Each row of a before or after table is a point. The points were changed in one or more steps. Then noise was added and the rows were shuffled. The steps act on columns, c1 being the first. What was done? A step turns or swaps two columns, mirrors them in a line or flattens them onto one, adds a multiple of one to another, or multiplies or shifts one. Angles are multiples of 10 degrees, from the lower column toward the higher: turns from -170 to 170, lines from 10 to 170 but not 90. Use the fewest steps. Two steps may share a column if one is a turn and the other turns, adds or multiplies; they go together, in the order done. Otherwise the lowest column goes first.
In the rows, 128 means zero.

Before (9 x 3):
[[ 80 128 135]
 [146 100  24]
 [108 106 148]
 [ 86 138 140]
 [ 94 124 162]
 [127  99 164]
 [215  97 119]
 [188 153 148]
 [112 132 164]]
After (9 x 3):
[[ 41 127 140]
 [ 70 125 168]
 [106 118  39]
 [164 129 179]
 [144 129 162]
 [145 127 186]
 [173 128 167]
 [178 127 153]
 [123 132 185]]
Steps: multiply c1 by -1; multiply c2 by 0; shift c3 by 20

Before (9 x 9):
[[102 188 164 116 152 112 119 147 166]
 [141 118 121 151 182 176 105 121 209]
 [187  86 149 101 155 115  60 130 123]
 [ 95  99 143 188  97 158 105 142  97]
 [165 104 141  89 163 130 227 172 147]
 [115 118 152 146 190  84 179 167 142]
 [100 122 107 111 140 165 111 154 113]
 [112 147  75 159 109 158 128 158 146]
 [ 59  92 104 186  99 146 113 113 164]]
After (9 x 9):
[[143 121 152 147 146  59  77  68 159]
 [149 103 110 109 160 153 181 117 136]
 [ 91  79 164 119 116 101 161 116 165]
 [131 149 121 149 127 142 113 142 237]
 [120 101  71 156 114 165 101 103 143]
 [131 197 148 103 145 100 225 158 134]
 [167 119 142 189 140 168  65 129  92]
 [193  85 100 186  91 160  46 151 148]
 [132 173 142  86 138 112 121  41 159]]
Steps: turn c1 and c2 by 120 degrees; turn c7 and c8 by -150 degrees; add -1.5 times c4 to c7; turn c5 and c6 by -30 degrees; turn c5 and c9 by 40 degrees

Before (10 x 14):
[[119 120 165 126 173 171 125 125 171 161 141  86 149 113]
 [155 128 132  62  94 156  87 107 115 186 144  98 137  92]
 [109 186 115 141 130 164 131 119  97 177 104 151 148 134]
 [135 155  76 163 120   8 124 141 167 183 126  50 153 122]
 [154 160 139 169 105  91 147 149  69 174 179 129 120 147]
 [147 246 158 147 245 169 145  99 155 107 176 162 161  84]
 [132 117 135 170 123 152 129 190 148 156 109 172 108  97]
 [ 87 160 152 139 193 149 115 144 142  77 133 173  98  98]
 [ 64 147  44 172 105 169 140 105 135  85 108 176 156  95]
 [152 127 161 164 125 163  81 110 164 140 105 147 103 111]]
After (10 x 14):
[[153 165 167 168 128 171 153 123  89 106 118 103 147 144]
 [ 82 138 139 110 172  85 120 148 176  78  72 155 135 121]
 [130  89 135 122 169 153 124 195 109  95 148 140 115 157]
 [134 136 114 127 142 166 156 121 162  82 151 189 143 115]
 [167 107 154 189 143 153 104 145 128 168 124 175  97 157]
 [193 100  44 103 174 169 124 107 144 171 156 167 160 158]
 [117 160 158 247 152 168 124  98  96 152  87 248 166 181]
 [115 115 158 129 163 162 158 109  86 126 149 138  79 144]
 [ 99 155 138  96  62 155 183 105 130  83 120 112 112 165]
 [133 213  76 123 159  10 162 141  88  82 134 104 145 131]]
Steps: turn c1 and c9 by -160 degrees; turn c2 and c12 by 60 degrees; swap c4 and c5; turn c7 and c13 by 40 degrees; turn c7 and c10 by -160 degrees; turn c11 and c14 by 170 degrees
